Each wall is flat, endless, passes through zero and stands at right angles to its row. A trip goes straight from one point to another. List the walls that it crosses, first one first.

Walls:
(1): [12 -23 -55]
(2): [22 -21 29]
(3): [-59 -37 47]
(4): [12 9 7]
(5): [-35 43 -14]
(6): [43 10 18]
Trips:
[17 -85 -7] to [27 38 25] => 6, 4, 3, 1, 5
[-3 -10 29] to [14 -51 26] => 4
[-28 5 22] to [-45 -26 39] => 2, 5
[-32 17 -22] to [-39 31 -59] => 3

Walls:
(1): [-8 -55 -36 -25 7 23 11 31 18 18 -44 10 -24 -48]
(2): [27 -21 -6 38 -21 33 -17 23 55 37 -20 5 -7 -9]
(3): [45 21 3 -19 20 41 -66 70 39 -54 -32 44 -11 6]
(4): [-19 -14 28 29 33 35 10 -20 -20 -20 -17 22 23 45]
Trips:
[18 14 -24 -24 -23 35 0 16 -4 19 -34 -37 23 -5] to [2 39 21 -4 -14 80 49 8 -21 7 -13 11 -12 -54] => 4
[3 15 -8 19 -2 -13 -27 9 89 -4 -21 23 -22 -9] to [2 21 -20 50 -53 15 -26 7 22 1 -18 12 0 -13] => none
[-11 -63 -58 20 -35 -36 14 -5 7 8 -28 -2 -49 -18] to [35 8 35 49 -5 -53 -4 -84 40 -22 9 -15 3 -66] => 1
[-54 -6 -19 29 -34 -3 61 -47 -5 8 21 12 -71 47] to [4 -22 -16 11 -25 -36 21 59 77 42 -60 -12 9 -76] => 1, 2, 4, 3
